Every row gives one point. Each copy is the shape, with its points in the same order, stretched, turned, moved and blurred by noise. Is it also mirrored, or only turned?

Shape:
[[ 0.1  0.3]
 [ 3.1  1.9]
 [ 3.0  3.8]
 [ 0.2  0.6]
 [-6.6  3.6]
 [ 0.6 -7.1]
 [-3.9  0.3]]
Copy 1, 7 rows:
[[ 1.7 -0.7]
 [ 3.8  1.9]
 [ 3.3  4.1]
 [ 1.6 -0.4]
 [-6.3  0.6]
 [ 5.0 -7.9]
 [-2.5 -1.9]]
Copy 1 is: only turned
Copy 2:
[[ 1.7  1.8]
 [ 5.0  1.1]
 [ 5.9  2.6]
 [ 1.8  2.1]
 [-2.1  8.9]
 [-1.6 -4.0]
 [-1.5  4.6]]
Copy 2 is: only turned
Copy 3:
[[-0.6 -0.4]
 [-0.6  3.1]
 [ 1.0  3.8]
 [-0.7 -0.4]
 [ 5.2 -5.2]
 [-8.0 -3.5]
 [ 0.9 -4.5]]
Copy 3 is: mirrored
Copy 4, 7 rows:
[[-1.0 -0.7]
 [ 1.0  2.4]
 [ 3.4  1.6]
 [-0.8 -0.4]
 [ 1.2 -7.6]
 [-8.3  1.7]
 [-1.6 -4.4]]
Copy 4 is: mirrored

Shape:
[[ 0.0  5.6 -4.0]
 [-3.3 -5.0  3.6]
 [ 2.8  4.6  0.1]
 [ 0.9  1.7 -2.5]
 [-0.5 -4.3  1.8]
 [ 4.3  1.0 -2.9]
 [-4.7  4.5 -1.6]
 [-6.2  6.3  1.0]
 [-2.4 -1.1 -0.3]]
Copy 1:
[[ 1.4  4.3 -2.3]
 [-5.3 -5.9 -0.2]
 [-1.3  3.1  2.1]
 [ 0.9  0.5 -0.9]
 [-2.4 -4.3  0.9]
 [ 2.3  0.5  2.0]
 [-1.7  2.3 -4.9]
 [-5.5  3.4 -4.9]
 [-1.8 -2.2 -1.2]]
Copy 1 is: only turned
Copy 2 (9 x 3):
[[-1.2  6.8 -4.3]
 [-6.5 -3.6  2.5]
 [ 1.4  4.5 -0.3]
 [-1.3  2.4 -3.4]
 [-3.6 -4.1  0.1]
 [ 2.2  0.9 -3.9]
 [-6.2  6.6 -2.8]
 [-8.1  9.2  0.4]
 [-4.8  0.3 -1.7]]
Copy 2 is: only turned

Shape:
[[ 5.1 -0.3 -3.7]
 [ 0.9  1.0 -5.5]
 [-3.8  0.3 -1.0]
 [-2.7 -1.2 -1.9]
 [ 1.0  0.4 -4.5]
 [-3.2 -0.3  4.1]
 [-4.6 -2.6 -5.4]
 [ 3.0 -2.5  7.6]]
Copy 1:
[[ 4.1 -5.6 -2.0]
 [ 1.8 -4.8  2.7]
 [-3.7 -0.9  3.8]
 [-2.7 -1.7  3.0]
 [ 1.1 -4.7  2.0]
 [-5.3  1.9  1.1]
 [-4.5 -5.5  4.3]
 [-2.6  2.1 -6.3]]
Copy 1 is: mirrored
Copy 2 (8 x 3):
[[ 1.8  3.4 -4.9]
 [ 0.8 -0.9 -7.4]
 [-0.2 -4.1 -1.9]
 [-1.7 -2.6 -2.6]
 [ 0.9 -0.5 -6.1]
 [ 0.4 -3.2  4.1]
 [-4.7 -3.9 -6.5]
 [ 1.7  2.6  9.3]]
Copy 2 is: mirrored
Copy 3:
[[ 3.2  4.4  2.9]
 [ 0.3  5.7 -0.7]
 [-3.2  1.2 -1.5]
 [-3.1  2.2 -0.3]
 [ 0.1  4.8  0.1]
 [-2.3 -3.4  0.6]
 [-5.6  5.7 -1.2]
 [ 1.8 -5.7  6.5]]
Copy 3 is: mirrored

Shape (10 x 4):
[[-4.4  3.1  3.6 -1.6]
 [-5.3  2.4  2.4  6.9]
 [ 4.1 -1.1 -2.8  1.3]
 [ 2.4  0.8 -1.8 -2.8]
 [-3.1 -0.9  1.2  3.9]
 [-1.6  7.8 -0.8 -1.6]
 [ 1.3 -2.4 -4.0  2.3]
 [ 2.4 -3.4 -5.5 -0.3]
 [-5.4  3.6  2.6 -0.5]
 [ 0.5 -0.1 -5.6 -3.9]]
Copy 1 (10 x 4):
[[ 1.5  5.9 -4.4 -3.6]
 [ 4.6  2.5 -8.3  0.8]
 [ 1.1 -4.4  2.8  0.0]
 [ 0.4 -0.8  3.0 -3.6]
 [ 1.5  1.6 -3.8  0.9]
 [ 3.6  1.8 -2.9 -6.4]
 [-0.6 -4.7  0.9  1.0]
 [-2.4 -5.6  3.2 -0.2]
 [ 1.5  5.6 -5.4 -3.4]
 [-2.5 -4.9  3.4 -4.8]]
Copy 1 is: only turned
Copy 2:
[[  0.1  -2.8   3.2  -8.6]
 [  2.5  -7.7  -2.7  -5.2]
 [  0.4   4.7  -3.1   1.9]
 [ -0.8   5.3  -1.1  -1.8]
 [  1.1  -5.0  -0.9  -1.7]
 [ -1.9   1.8  -3.1 -11.4]
 [ -1.4   0.9  -4.9   3.7]
 [ -3.5   3.2  -4.4   5.2]
 [ -1.0  -4.1   0.5  -9.1]
 [ -5.4   4.3  -3.3  -1.9]]
Copy 2 is: mirrored
Copy 3, 10 rows:
[[-4.9  1.6  0.7  2.6]
 [-1.1 -3.0 -6.1  1.5]
 [ 5.5 -2.9  0.8 -2.5]
 [ 1.4 -0.2  3.4 -2.0]
 [ 1.0 -3.7 -2.4  1.8]
 [-5.5  1.1  0.2 -3.3]
 [ 4.6 -5.8  0.1 -1.7]
 [ 4.9 -5.8  2.6 -2.0]
 [-5.3  0.2 -0.3  2.0]
 [-0.1 -3.8  4.6 -2.5]]
Copy 3 is: only turned
